Each point is reached from the start by the listed moves, each made 0, 1 or 2 times, or once backwards (-1), plus a little noise. Is the number of moves made odd or even? Then give how often each move was made.

Moves:
(1): [26 -6 15]
(2): [ 4 26 12]
Start: [1 0 7]
Points:
[60 16 50] => odd (2, 1)
[ 49 -37  26] => odd (2, -1)
[ 53 -12  38] => even (2, 0)
[-24   6  -7] => odd (-1, 0)

Moves:
(1): [14 -5 10  9 -3 -5]
(2): [-1 12  1  2  5  2]
(3): [-8 -4  7  3  1  4]
(4): [-7  0 -5 19 -1  3]
Start: [ 1  3  2  2  3 -7]
Points:
[ -9  32   0 -21  16  -2] => even (-1, 2, 0, -1)
[-28   4  -5  17   6   5] => odd (-1, 0, 1, 1)
[-11  20  24  -5  16   2] => odd (0, 2, 2, -1)
[-17  14  19  60  11   7] => odd (1, 2, 2, 2)

Moves:
(1): [18 -2 -2  2  2 -7  6  1]
(2): [ 3 20 -8  6 -4  7  0  4]
(3): [ -4   2  14 -15   5  -1  10  -2]
(4): [-2 -2 12  9 -3  9  5 -3]
(5): [ 3  4  5  3 17  0 -9  7]
(6): [ 12  -1   2 -11  -1  12  -5  -3]
(7): [ -7  -2 -18   2  15  14  12 -11]
(8): [ -9 -10   1  -5   2   2  10  23]
Start: [-7  0  3 14  2 -6  3 10]
Points:
[ 28   4 -48  18  -3   1  -2 -27] => odd (1, 0, -1, -1, -1, 1, 1, -1)
[-23  20  17  16  40  -9   9  52] => even (0, 1, 1, 0, 2, -1, 0, 1)
[  7  21 -50  32  60  48  21  56] => odd (1, 2, -1, 0, 2, 1, 2, 2)

Moves:
(1): [14  1  4  0 -2  2  3 -1  0 -2  8 -3]
(2): [-4 12 -3  4  0  2  4 -4 -5 -1 -5  3]
(3): [-4 -1  8 -2  0 -2  4 -8 -2  5  5  6]
(4): [-4 -4  4 16 -1  4  1  0  1 -3  2 -4]
(5): [ -5   1   1   2  16  -9  -4  -3  -2 -10   0  -4]
(6): [ 2  2 -3  0  6 20 10  5 -2 -6  4  9]
(7): [-6  1 -3 -1  6 -4 16  5 -5 -3  0 -4]
(8): [  2   2   0   2  -4 -11  -2  14  -3  -2   3   6]
(9): [ 3  1  1 -2  4  0  6  4 14  1 -5  4]
(10): [ 0 -2  4  7  2  2 -5  4 -5 18  0  0]
(11): [-12   7  -1  -4   7  -2  -7   0  16   3  15  -9]
Start: [-3  0  4  0 -4  1  2 -1 -2  2 -5  5]
Points:
[ -1  14  12 -26  11 -36   7 -22  -4 -16  30 -22] => even (2, 0, 1, -1, 1, -1, 1, 0, -1, -1, 1)
[-22   3   2 -19   5 -11  19  -3 -10   8 -10  13] => even (-1, 0, 1, -1, 0, 0, 1, 0, 0, 0, 0)
[-29   6  12 -20  16  -7  34   8   7 -15  60  -4] => even (1, -1, 2, 0, 0, 1, 2, 1, -1, -1, 2)
[  0  11  14  50  35  23  30  18 -40 -26  24   4] => odd (2, 1, 0, 2, 2, 2, 1, 1, -1, 1, 0)
[-43  12  11  24 -21 -36  -2  20 -17  34  12   2] => even (-1, 1, 1, 1, -1, -1, 1, 2, -1, 1, 1)

Moves:
(1): [13 -9 -4  1  5 -7 17 -5  5  2 -8  6 -1  1 -7 -1 -6]
(2): [-2  4 -3 -1  7  7  1 -4 -3  0 -7  4  1 10 -1  7 -3]
(3): [ -2  12   4   3   5  11  -4 -20 -10  -5   5  -5  -8   4   4   1  -3]
(4): [ -1  -1   6   7   3   3  -1  -6  -9  -7 -11  -2   8  11  -5  -9  -8]
(5): [  3  -3   2  -7  18   3 -10   4  -6   0  10  -2   2  -6  13  -2  13]
(6): [  1   5  -2   0 -24   2   0   6  -9   5   5   3  -6 -18  -6  -1   2]
(7): [ -6  -1   3   2 -12   3   5  -5  -9   7   2 -11  -5  -4   7   6  10]
(8): [  9  -7  -8  -6  -1  -7   8  17  -5 -10   9   6   6   5   5   1 -10]
(9): [ -2   0 -11   8 -10   9   1  -2   5   4   2   6  -6  -1   8  -9   3]
(10): [16 13 -3  4  3 -2 -7 -3  2 11  1 -9  3 -5  1  0  4]
(11): [ 16  -3 -15  11   0 -16 -16  -5  -5   9   4  -6 -10  12 -13  -4   3]
(12): [  5   1  -4  -3  -5 -10   7   5  -3  10   1  13   0  -4  -1  -8  -8]
(13): [ -8   0  -8  -7  -7   0   3  -4   1  -6   3   3  16   8 -10  -2  -5]
(14): [  4 -11   4  -1   2  -3  -8   4   5  -2   9  10   9   2  10  13   2]
Start: [-20   0  -4   0  -5   5 -24   0  -4  14  -5  -4 -10   7   6   7  -4]
Points:
[ -4  -6 -23  25 -59   8   4  10  -8  14 -47  31  -2   8 -41 -20 -40] => even (1, 1, -1, 2, -1, 2, -1, 0, 1, 0, 0, 0, 0, 0)
[-20 -44  22  19  38 -18 -37 -21 -12   4 -33 -41   2  41 -14  -4  15] => odd (1, -1, -1, 2, 1, -1, 1, -1, -1, -1, 1, -1, 0, 0)
[-43   7   2 -29  -6  12  34 -53  11  -8 -23  31   8  16 -37  12 -56] => even (2, 0, 2, -1, -1, 0, -1, -1, -1, -1, -1, 1, 2, 0)
[ 31  22 -41  22  32 -11 -60 -38 -46  45 -31  -7  -7  39 -53 -40  -5] => even (1, 2, 0, 2, 2, 1, -1, -1, 0, 1, 2, 1, 1, -1)

Moves:
(1): [ 3  5 -7 -6  5 -3  9 -7  0  0 -5 -6  3  8 -2 -7 -1  3  0  0  1  3]
(2): [-2  5  2 -4 -1 -1  0  7  2  5 -8  3  2  2 -1  0 -6 -3 -3  0  0  1]
(3): [  1  -9   2   4  -1  17   0   8  -5  -4   3 -17  -1   8   6  -5  -8   0
   7   3   2   7]
(4): [ 4  4  5  3  6  3  1 -4 -4  3  3  0 -3  5 -4 -4 -7  7  4  1  1 -5]
(5): [ -5   0   5  11   9   3   6  12   1   8   1   1 -10  -5   4   2   4  -7
  -9  -5   8  -2]
(6): [-8 -2 -9  0 -3  5 -7 -9  3  3  6 -4  2  8  7  3 -8  6 -2 -6 -1  4]
(7): [-8 -6  0  4  1  8  2  4 -4  8 -2 -4 -4 -9 -5  1  2 -2  4  6 -5  2]
(8): [-1  3 -9 -1 -2 -3 -5  6 -5  9  3 -4  5 -2  7  7  7  2  6 -7 -5 -4]
(9): [ 0 -1 -1  1  2  6 -5  5  3  2  1  3  3  6  1  1 -1 -1 -4 10 -3 -1]
(10): [  8 -10   0   2 -15  -3  12  -1   1   0   6   4   0  10  10  11   7  -6
  -1  -8  -1   4]
(11): [-7  5  7 -7 15 -2  3 -4  3  0  1  8 11 -2  1 -9 -4 12 -2 -3  4  2]
(12): [ 7 -2 -5 -4  2  4  0  2  1  0  4  2 -6 -6 -1 -6 -5  3  4  2  5  2]
(13): [-3 16  4  6 -5 17  0 13 -1  4  8  3  8 -6 -7 17  0 -1 -1  0 -4 -3]
(14): [-10   1  -4  -2  -1   2   0   8  -4  -3  -6   7  19  11   2  -5  -9  -3
  -1  -4   3  -2]
(15): [-5  7 -5  4  1  1  4  4  1 -8  6  0 -2  0  6 -1 -3  7 11 11  0 -1]
(16): [  1   1  -4  -4   9  -3  -7  10   8   0   3   0 -13   6  -6   7  -3   4
   7  -3  11   6]
(17): [ 1  5  2 -1  1  2 -3 -8 -5  0 -2  0 -3  4 -1 -9 12 -2  3 -2 -3  5]
(18): [  3  -2   4   6   2   1  -1  -1  -3   3 -11   2   0 -10  -1  -1   1   5
  -2   3   4   3]
(19): [  2   0   0   7  -1  -8   5  -7  12   1  -4   0   4  -2   4  -7   5 -10
   8  -3   2   4]
(20): [-4 -2  3  3  1 -5  1  2  0  3  1 -1  3  0  0  0  0 -7 -5  8  7 11]
Start: [ -1   5   4   8  -2   1  -7   2  -4   2   0 -14   7  -3 -18   4   6  10
   4  13  -6  -5]
Points:
[-20  13   9   3  -9   7 -24 -27  11   4  12 -33  16   4   5 -13 -13  23
  32  17  -6  34] => even (-1, 2, 1, 0, -1, 2, 0, 0, -1, 0, 1, 0, 0, -1, 1, 0, 1, 0, 1, 1)
[-29  23 -20   1  41  16  -3  24  25  19   2  -5  56  21  29 -30 -60  42
   3  12  33  23] => even (1, 2, 1, 0, 1, 2, -1, 1, 1, 0, 2, 2, 0, 1, 1, 0, -1, 1, 1, 1)
[ -1   6  41  23  34  12 -35  40  -3  30 -30 -30 -20  -9 -36  -7  43 -25
 -23  45  13  37] => odd (0, 1, 1, -1, 1, -1, 0, 0, 2, -1, 0, -1, 0, -1, -1, 1, 2, 1, 0, 2)
